Each point is reached from the start by the listed moves, each made once or not at all, plus a little noise. Say if it took an odd or an even number of moves. Then give how often each move was made.

Moves:
(1): [ -1 -31   8  30]
(2): [ 12 -43  22  21]
Start: [ 9 -1 -6 -9]
Points:
[  8 -33   2  22] => odd (1, 0)
[ 19 -75  24  42] => even (1, 1)

Moves:
(1): [-20 -33 -16  -8  45  -6  43]
(2): [-14  22  -5  47  19 -11  -7]
(3): [  2 -21 -13   3  -4  13  16]
(4): [60 -9 28 24 15  2 12]
Start: [-10  -3 -12  10   8  -5  -5]
Points:
[ 38 -13  -2  83  40  -2  16] => odd (0, 1, 1, 1)
[ -8 -24 -25  12   4   9  10] => odd (0, 0, 1, 0)
[-29 -37 -27   4  52 -10  37] => odd (1, 0, 0, 0)
[-44 -14 -33  48  71 -24  30] => even (1, 1, 0, 0)

Moves:
(1): [ 12   1   2   5  15  11   0 -27  -1  23 -22]
(2): [ 34  12   7  39  -5  11 -27  11  22 -22 -15]
(3): [ 16  27   4   9 -15   2  10  -7  -3  18 -12]
(4): [ 16   1   6   6 -21  -4 -19  17 -16 -14  -6]
(5): [-28 -19  46  -4 -12  31  54   2  19  19 -19]
(6): [ 16 -43  -1   7  12  29  16 -13   8 -32  -4]
(7): [-16  42  13   4  -4 -16  -3  28  -1 -26 -21]
(8): [ 24  10  59   0   8 -19   8   2 -25 -25  21]
Start: [  4 -16 -32  -9   2  -1  27   3   3  13   1]
Points:
[ 25   4  26  35 -30  43  62   8  41  28 -45] => odd (0, 1, 1, 0, 1, 0, 0, 0)
[ 15 -68  73  -6  10  39 105  -7   5 -24  -1] => odd (0, 0, 0, 0, 1, 1, 0, 1)
[ 34  29 100  36 -32   2  40  64   2 -56 -38] => odd (0, 1, 0, 1, 1, 0, 1, 1)

Moves:
(1): [  6  -4 -48   6 -18  -8  11  -5  -1  19   4 -15]
(2): [-10   6   0   6 -23  -2  11  10  35  26   8  44]
(3): [  4  -3 -21 -29  -9  18  -7 -20 -11  26   4  -6]
(4): [-14  17  -6  30 -23   1  -8  20 -11  11  22 -17]
(5): [ -7  15 -18   3  -8  29  19  21  -6 -19  10  44]
(6): [ -6 -11  -1  11  13  -8  -6  -2  23  -1  -1   5]
(7): [ 10  -5  -3  -4  32  -7  -6   6   6 -27  22  12]
(8): [-12  11 -19  -3   9  -8  -5  -5  20  15  -7  12]
(9): [16 12 12 20  5 -1 -5  4 14 -7 -5  2]
(10): [  7  -5 -37  12   2  -1 -10  35   6 -18  -8 -33]
(11): [ -1  -3  -9  -1  33   9   0   6 -13  16   9  -3]
Start: [-17  -3  -7   1   3   5  -8  10 -25  10  -3   7]
Points:
[ -1   1 -46   1  69  45 -14  25 -12   0  36  63] => even (0, 0, 1, 0, 1, 1, 1, 0, 1, 0, 1)
[-43  18 -97  16  -6  23 -27  55   2  87  27   4] => even (0, 1, 1, 1, 0, 0, 0, 1, 0, 1, 1)
[-36  11 -94  27 -13  35 -15  78  19   7  53  55] => odd (0, 1, 1, 1, 1, 1, 1, 0, 0, 1, 0)
[  -8   -4 -112   47   57  -20  -19   58   64   34   22   33] => even (1, 1, 0, 0, 0, 1, 1, 1, 1, 1, 1)
[ -17   28 -102   25    9    7  -17   24   16   89   54   36] => even (1, 1, 1, 1, 0, 0, 1, 1, 1, 0, 1)

Moves:
(1): [  3   7 -16  17   9  16 -29   7  10 -25 -20   3  28]
(2): [-10 -21   3 -40  13  13  -6  -1   3 -33  -1  15 -11]
(3): [ -1  -3  -5 -16 -18 -20 -17   3 -12  11   4  17 -29]
(4): [-32 -26   5  -3  -9 -12   0  10  20  15   6 -28 -20]
(5): [ -2 -15 -15   8 -14 -24   1 -21 -30  21   4   0   4]
(6): [-11  -3   5 -25   4  -2  -2 -26  32  29 -22  -6  -4]
(7): [ 16 -48 -11  13 -12 -11  -2   2  12   8  -5  -3   3]
(8): [ -7  -1  26  27   7  37   1  14  -1   3 -14  31   3]
(9): [  1 -12   5 -12  41  -6  -5  -2  -5  23  -1 -16   7]
(10): [ 26   0  16 -33 -11  -6  -9 -18 -36  -8 -35  -5 -22]
(11): [ -8   3  -2  12   8   4  13 -16  -2  -2 -20   4 -18]
(12): [-18  -5 -55  -7  -9  20  21 -17 -10   3   1   2 -14]
Start: [  7  -2  -7  -8  -9 -10  -2  -1  38  -6   1 -27   4]
Points:
[ 13 -38 -17 -97 -25 -31 -65 -59   6 -10 -71  -2 -30] => even (1, 1, 1, 0, 1, 1, 0, 0, 0, 1, 0, 0)
[ 10 -30 -48  -7  16  27 -21 -39 -32  11 -64 -12   9] => even (1, 0, 0, 0, 1, 0, 0, 1, 1, 1, 0, 1)
[-15 -91 -94 -39 -41 -27  10 -53  -1   3 -16   8 -60] => even (0, 1, 1, 0, 1, 0, 1, 0, 0, 0, 1, 1)
[ -45 -116  -75   -7  -43   11  -32   -6   28   -2  -24   13  -31] => even (1, 1, 1, 1, 1, 0, 1, 1, 0, 0, 0, 1)
[-20 -98  -7 -37 -17 -18 -11   9  72 -14   1 -41 -23] => odd (0, 1, 0, 1, 0, 0, 1, 0, 0, 0, 0, 0)
[-24 -52  12 -34   8 -23 -48 -51  13  62 -95 -26 -48] => odd (1, 0, 1, 1, 1, 1, 0, 1, 1, 1, 1, 0)

Moves:
(1): [  7   2   5 -23 -19  -1   0  25   1 -43 -29  -9 -12  -7  -1  18 -24  -3]
(2): [  2   2  -3   0  18  12  -6  -3  27   8   5  -1 -11  13  -9  18   1  15]
(3): [-15  -3   0  -6  -5   3  -8  -7  -2   8  -1 -16  -4  13   1  12  -5  -2]
(4): [  9   3   1  -2  -2  13  -3  -3  16  12   7   6 -13  27   4  -9 -18  -5]
(5): [  3   4   8  -6   2  -8  25  -1  -1   0 -27 -25 -20   5   6  23  -6  21]
(6): [-11   0 -27  14 -40  13  10  -2   3   6   6  20  19  18  -3   1  -9 -23]
(7): [ 23  -2 -27  -8 -21 -20  -2  -8   9  -3   5  13   6 -54  -6 -19 -32 -27]
(8): [-15   0  -2   7  -3   7 -10  13  12  16  -9 -22  21  14   2  -7  20   2]
(9): [ 30   8  13  10  22 -11  -8  -1  15   7   9  -3   3   8  -2  13   3  -1]
(10): [  3   5  29  -8   3 -15   3  12  15 -16  11   1  -7 -32  -3  -1 -15 -27]
(11): [  7  -3  -1  11  24 -10  14   0 -23  -9 -12   4  -3  -4 -12   5 -11  -9]
(12): [-16  12  -9 -17   1  -1   0  14  -1  10  13  -7  21  -8  12  -3  18   4]
(13): [ -5  -6  -1 -10   3   2   5 -10  10   1 -15   4  28   9 -10   0   0  27]
(14): [ -7  22  11  -2 -10  22   6 -11   1   2   0  -5 -14   5  11   1  -8 -35]
(15): [-11  17  10   3  -9   9  -2  11   0   1  -5 -16  15  12 -40  12   9  26]
(16): [ -2  -6  15 -27  12  -7   2  13   2  15  -5  -1   0  -5  -5  12  31   3]
(17): [  5  -2  16   3   1  25  10   3  -5 -15   5 -22  -4  22  -9   6  -3  -8]
(18): [  9   1  13  15  -4  13  -7   4   7  17  10   8   1 -20  18   3 -20 -20]
Start: [  7   6 -20 -10   7   0 -10 -35  18   7 -21 -13  -7   1   2   0  32 -28]
Points:
[  37   25   40  -77  -17   48   -7  -18   97   -6  -31  -34  -39  -25
   -7   42  -62 -107] => odd (1, 1, 1, 1, 0, 0, 1, 0, 0, 1, 0, 0, 1, 1, 0, 1, 1, 1)
[ 25  39  40 -40   9  -8  45 -17  18 -17 -50 -62 -38 -51 -53  40  -6 -84] => even (0, 0, 0, 0, 1, 0, 1, 0, 0, 1, 1, 0, 0, 1, 1, 1, 1, 0)
[  -6   21   38  -37  -15   81    9   -1   80   11  -49  -44   -5   58
  -10   57  -30 -111] => odd (1, 1, 1, 1, 0, 1, 0, 1, 0, 1, 1, 0, 1, 1, 0, 1, 1, 1)
[ 28  17 -31 -53  -2   1  11 -33  54 -17 -98 -56 -24  14 -67  60 -58  19] => odd (1, 1, 1, 1, 1, 0, 1, 0, 0, 0, 1, 0, 1, 0, 1, 0, 0, 0)
[ 60  26  43 -16  49  16  10 -26  83   3 -14 -55 -58  42  -9  49  -8 -32] => even (0, 1, 0, 1, 1, 0, 0, 0, 1, 1, 0, 0, 0, 0, 0, 0, 1, 0)
[ 14  71 -45 -25 -73  32 -21   3  73  18 -22 -36  45  18 -22   4 -11 -92] => odd (1, 0, 0, 1, 0, 1, 1, 1, 1, 0, 0, 1, 0, 1, 1, 0, 0, 0)
[ -23   14   30  -50    9   45   13  -17   48   46  -69 -106   20   97
  -48   48   59   39] => even (0, 0, 1, 1, 1, 0, 0, 1, 0, 0, 0, 0, 1, 0, 1, 1, 1, 0)
[ 14   7   7 -40 -24  36   6   7  61  15 -66 -82 -13  95  -3  67  22 -45] => odd (1, 0, 1, 1, 1, 1, 0, 1, 1, 0, 0, 0, 0, 0, 0, 1, 1, 0)
[ -7  22  16 -69 -17  29  32  29  37 -31 -44 -31  34  30 -62  41   5 -43] => even (1, 0, 0, 1, 0, 1, 0, 0, 0, 1, 1, 1, 1, 0, 1, 1, 1, 0)
